Each row is a point. The points of each table are mixes of a few directions, plus a little noise. How many directions does each table use, and how many do they share? Where both have some left over, give the other angles between the two spaces (their principal angles), to ten degrees, smallest first.

First:
[[-10  14]
 [ 11 -16]
 [ 17 -27]
 [ 18 -26]
 [  3  -5]
 [-40  60]]
Second:
[[ -5   9]
 [ 26 -39]
 [-24  36]
 [  4  -8]
 [ 31 -47]
 [-14  21]
 [-18  28]]
Directions: first 1, second 1, shared 1

First, 7 rows:
[[  2  -3  -4  11]
 [  4   0   9 -12]
 [-15  10   5  -1]
 [  4  -3  -4  -5]
 [  3   4  22   9]
 [  2 -17 -60  -7]
 [  1   8  32   4]]
Second:
[[ 13  -4  14 -25]
 [  8  -3   9  18]
 [  1  -2  -6  24]
 [-34  19  -4 -10]
 [ -3   5  13  11]
 [ 14 -15 -26 -18]]
Directions: first 3, second 3, shared 3

First, 7 rows:
[[ -8  16   6  23 -25  -6   0 -22  12]
 [ -9   2  34  10 -16  14   5  -1  15]
 [  6   3  -2  13 -21   7   1 -21   6]
 [  3 -25  16 -28  27  19   4  35  -6]
 [  8 -15 -10 -18  19   6   1  15 -10]
 [  6  -4 -26 -14  21 -11  -4   9 -15]
 [ -8  23 -18  15  -5 -28  -6 -16   0]]
Second, 9 rows:
[[-27  10  30  -3  16  -4  -7  28   2]
 [-36  15  40  -3  20  -2 -11  37   2]
 [  7  -2  -9   2  -6   6  -1  -9  -2]
 [  1   1  -2   1  -3   6  -3  -3  -2]
 [ 12  -2 -17   4 -13  14  -4 -17  -5]
 [  8   0 -12   4 -12  15  -7 -13  -6]
 [  7   0 -10   4 -10  13  -6 -11  -5]
 [ 26 -24 -14 -13  16 -60  46  -8  22]
 [  2   2  -5   3  -7  11  -7  -5  -4]]
Directions: first 3, second 2, shared 1; angles 70

First:
[[  2  -6  -1  13   3 -20  10   1  -7   3 -13 -21]
 [ -7 -12  32  -1 -17   9   8  -9 -13 -20 -34  25]
 [ 13  15 -43  17  13   5  12  -7 -12  -2  52 -18]
 [ 21 -13 -27  -2  26  20 -14  -1   0  21  19 -19]
 [ -8  33  -6 -26  -6  -2  -5   5   2  13   1 -15]
 [-19   0  10  11  -4 -15  -4   2  14  -5   1  15]
 [-37 -22  47  13 -10   8  -6 -20  -4 -21 -41  45]
 [ 35   5 -13 -26  -6  -5  -1  29  19  11  13 -12]]
Second, 11 rows:
[[ 47 -10   5 -12 -12 -60  17  50  22  16 -35 -51]
 [-35   8  -4   9   9  44 -13 -37 -16 -12  27  37]
 [ -6   1  -1   2   1   7  -2  -6  -2  -2   4   6]
 [-10   2  -1   3   3  14  -4 -11  -5  -4   8  11]
 [ 32  -7   4  -9  -8 -42  12  35  15  11 -25 -35]
 [  2   0   0   0   0  -2   1   2   1   1  -2  -2]
 [ 18  -4   2  -5  -5 -23   6  20   9   6 -14 -20]
 [-27   6  -3   7   7  35 -10 -30 -13  -9  21  30]
 [ -6   1  -1   1   1   7  -2  -6  -2  -2   4   6]
 [-33   7  -4   9   9  42 -12 -35 -15 -11  25  36]
 [ 18  -4   2  -4  -4 -22   6  18   8   6 -13 -19]]
Directions: first 6, second 1, shared 1

First:
[[ 24 -20  27  30 -19  -2   0  24 -14 -35 -21   5  14  12  16 -16  36  40
   11  -5]
 [  8 -17   3  42 -30  -1  -7  60  17 -36   4 -12   4 -15  -1 -30 -14  13
   28  -5]
 [ 24   3 -16   2   7  -7 -16  40 -17  -3   3  21   6  -3  -6  -5  -7 -14
  -15  -6]
 [ -9   2 -24 -29  19  -4   4 -32 -36  38   3 -10 -16   9 -20   5  19 -19
  -29  -2]
 [-24 -11  14  -3   7  -8  17 -25  17  -1  -2 -18   3  -2   6   9  12  12
   16  -1]
 [-11  31 -12 -38  -2  -6  -8 -35  19   3  37  35  -7  -7 -12   0 -56 -26
   -8  20]
 [  8  12  23  10 -23  36   2 -35   1   6 -24  -8  -8  19  18   6  14  20
    1  11]
 [-19   1 -15 -16  41  -9   7   3  14  28   0 -14   4 -14   0  30  -4 -27
   -3 -12]]
Second (8 x 20):
[[  1 -10  14  25 -42   5   3  13  36 -25  -7 -12 -32 -19  -9   8 -15  13
   16   4]
 [-17  19 -39   0  27  13  -6  30 -19  31  23  -8  29  -2  -1 -34 -23 -25
    4   3]
 [-15   5  15   0 -13  -4  24 -10 -30 -16   2  18  19   6   8 -25  24  48
    2  17]
 [ 20 -14   1 -29  23 -37 -15 -22 -15 -13  15  32  12  18  -8  -3  10 -10
  -13  -9]
 [-14   5 -34  -6  24  16   1  -8 -19  51   5 -21   1  10 -14 -12  11 -20
   -3   7]
 [ 21  -3  10 -18  27  -4 -14 -21   9  11 -19  -2  -4  10  13  43   7 -28
  -19 -23]
 [-14  15 -10  26 -15  27   1  39  19   6   0 -22  -1 -20   4  -7 -32  -7
   13   3]
 [ 17 -17  43   2 -30 -14   7 -22  20 -44 -20  14 -21  -2   7  28  16  29
    0  -4]]
Directions: first 6, second 5, shared 2; angles 30, 30, 80

First (8 x 32):
[[ -6   5  -4   5  -8  -5   3  -8   1   4   6  -6 -12  -5   7  -4  -3  -8
   -7   5 -13 -10  -2   9   2  -4  -5  -6   3  -6  -4   7]
 [  0   0   0   0   0   0   0   0   0   0   0   0   0   0   0   0   0   0
    0   0   0   0   0   0   0   0   0   0   0   0   0   0]
 [ 23 -19  13 -16  30  17 -10  30  -4 -12 -22  20  42  19 -25  17  13  26
   26 -18  47  36   5 -31  -7  13  17  19 -10  22  15 -26]
 [-14  12  -8   9 -18 -11   6 -18   2   8  14 -12 -26 -12  15 -10  -8 -16
  -16  11 -29 -23  -4  19   4  -9 -10 -12   6 -14  -9  16]
 [-29  25 -16  20 -38 -22  13 -38   5  16  28 -26 -52 -24  31 -21 -16 -33
  -33  23 -60 -46  -7  39   9 -17 -21 -25  12 -28 -19  33]
 [ 22 -18  12 -15  28  16 -10  28  -4 -11 -21  19  39  18 -23  16  12  24
   25 -17  45  34   5 -29  -7  12  15  19  -9  21  14 -24]
 [  2  -1   1  -1   3   2  -1   3   0  -1  -2   1   3   2  -2   2   1   2
    2  -2   4   4   0  -3  -1   1   1   2  -1   2   1  -2]
 [  3  -3   2  -2   4   3  -2   5   0  -2  -4   3   6   3  -4   3   2   4
    4  -3   7   5   1  -5  -1   2   2   3  -2   3   2  -4]]
Second (11 x 32):
[[  2  -1   0   4  -1   1   0   3   0   2   1   0  -3   1   3   4  -5  -1
    0   2  -3  -5  -3   7   2  -1  -1  -5   3   0   4   3]
 [-23 -30 -27 -31  12  -9   5   4  28  -7 -35  32   3  15 -26 -11  38 -14
   -5 -14  18 -16   2 -57  -6  20   4  19 -20   2 -20 -25]
 [ 17  38  29  27 -28  13   4 -25 -31   8  26 -45 -10 -18  16  -6 -34  17
   -6  14 -21  14   2  53  10 -21  -4 -16  26 -19   6  29]
 [ -9 -12 -19  11 -25   8  15  -2  16  12 -26  -4 -29  14  -7   0 -11 -16
  -23   1 -16 -56 -16  21  22  -1  -7 -22  23 -29   4  12]
 [  6   4   6   6   4   0  -5   4  -5   0  11  -2   4  -4   8   6  -7   4
    6   3   0   8   1  10  -2  -3   0  -2   0   7   6   2]
 [  2   7   6  -1  -1   1  -1  -7  -7  -2   5  -6   4  -5   0  -4   1   5
    1   1   1  12   5  -1  -2  -2   1   5  -1   0  -4   1]
 [ -1  -4 -10  18 -21   8  10   1   7  12 -12  -9 -25   9   1   6 -19 -11
  -16   4 -17 -45 -15  32  20  -5  -8 -23  23 -22  11  15]
 [ -3   4   4 -14   8  -4  -2  -7  -3  -7   2   3  12  -4  -6 -10  16   6
    5  -3  10  24  10 -23 -10   3   5  16 -13   7 -12  -9]
 [ 14  16  21   4  17  -4 -14   4 -20  -7  31  -5  21 -15  16   8  -6  15
   20   4   6  45  10   5 -14  -5   3   9 -10  24   7  -2]
 [  8  15  13   7  -3   3  -2  -7 -13   0  14 -12   3  -9   7  -1  -9   8
    3   4  -4  16   4  14  -1  -7   0  -1   4   0   2   7]
 [-13 -39 -25 -30  40 -17 -10  31  28 -11 -18  50  19  15 -12  10  35 -14
   15 -14  27   1   1 -60 -17  23   6  21 -35  32  -5 -35]]
Directions: first 1, second 3, shared 0; angles 40
